Every row gives one point. Each table stands for the endless flat space through its points: a line for two points, a plane for three, and so on. Write the one point that lies in both, or say that there is none.
In the rows, 100 means zero.

First (3 x 4):
[108 90 123 89]
[98 79 123 67]
[84 70 107 57]
Second:
[85 73 114 82]
[103 89 100 76]
They share: [94 81 107 79]

First:
[82 94 121 85 62 107 79 119]
[103 91 103 103 71 92 85 128]
[124 86 98 110 84 79 84 126]
Second, 2 rows:
[121 88 106 79 86 95 76 104]
[123 84 118 85 90 87 72 104]
They share: [124 82 124 88 92 83 70 104]

First, 2 rows:
[102 82 61 112 91 105 99 137 89]
[97 81 69 113 98 112 99 134 87]
Second, 3 rows:
[120 104 72 97 114 109 94 109 80]
[69 65 81 124 99 133 106 148 98]
[87 71 78 121 102 115 97 136 77]
They share: [92 80 77 114 105 119 99 131 85]

First, 3 rows:
[109 109 99 89 56 143 88 116 98 137 70 81]
[118 100 103 93 59 129 94 114 105 139 70 85]
[97 103 112 99 74 147 73 111 111 124 67 73]
Second:
[104 64 97 115 70 117 92 115 104 131 76 53]
[140 100 133 85 100 159 98 79 128 125 82 101]
[106 91 104 115 45 86 59 138 112 149 33 84]
They share: no point

First (2 x 18):
[90 136 97 47 106 125 68 112 65 93 101 147 81 116 106 107 100 102]
[90 120 89 83 118 125 80 112 93 117 125 127 85 124 94 139 112 86]
Second, 4 rows:
[95 128 89 49 104 110 67 118 84 122 132 125 86 102 87 147 118 97]
[114 127 121 104 109 113 83 112 65 102 107 102 102 110 109 113 127 90]
[90 109 91 60 121 117 89 118 73 128 115 126 104 112 101 147 103 94]
[84 143 78 62 103 129 54 109 108 102 137 146 55 125 81 130 115 90]
They share: [90 124 91 74 115 125 77 112 86 111 119 132 84 122 97 131 109 90]

First, 3 rows:
[110 73 53 62 145 82 87 120 123 57 130 63 100 69 85 94 101 88 103 102 125 67 78 79]
[108 67 57 61 138 80 78 122 129 53 131 60 93 77 76 93 104 95 98 105 116 72 83 74]
[112 97 97 105 104 66 126 124 99 109 81 114 101 79 76 89 122 117 72 87 92 110 67 120]
Second, 3 rows:
[102 68 61 107 143 69 132 113 142 65 96 99 123 82 86 91 127 88 55 110 124 107 51 91]
[97 68 63 103 137 64 123 121 134 73 92 100 118 84 81 93 125 96 61 102 120 107 58 92]
[109 89 87 67 104 70 78 136 92 97 107 82 79 78 66 93 104 123 106 81 90 83 94 101]
They share: [110 82 77 83 121 73 102 123 114 81 106 87 97 78 76 91 113 106 85 96 104 91 75 97]

First:
[121 94 92 106 119 69 91 82 69 75 63 111 86 89 60 136 67 96 58 93 121 100 100 141]
[96 69 122 81 79 84 76 47 64 115 83 136 126 74 80 116 102 71 98 58 136 80 140 106]
Second:
[125 84 94 80 109 81 101 66 63 107 75 123 86 73 82 142 93 68 60 71 139 90 116 117]
[86 72 106 125 112 78 62 75 51 56 90 102 122 100 85 118 81 113 54 68 142 111 125 105]
[108 96 122 99 82 60 76 65 91 94 44 136 114 86 23 110 57 95 122 106 88 77 107 169]
They share: [111 84 104 96 103 75 85 68 67 91 71 121 102 83 68 128 81 86 74 79 127 92 116 127]
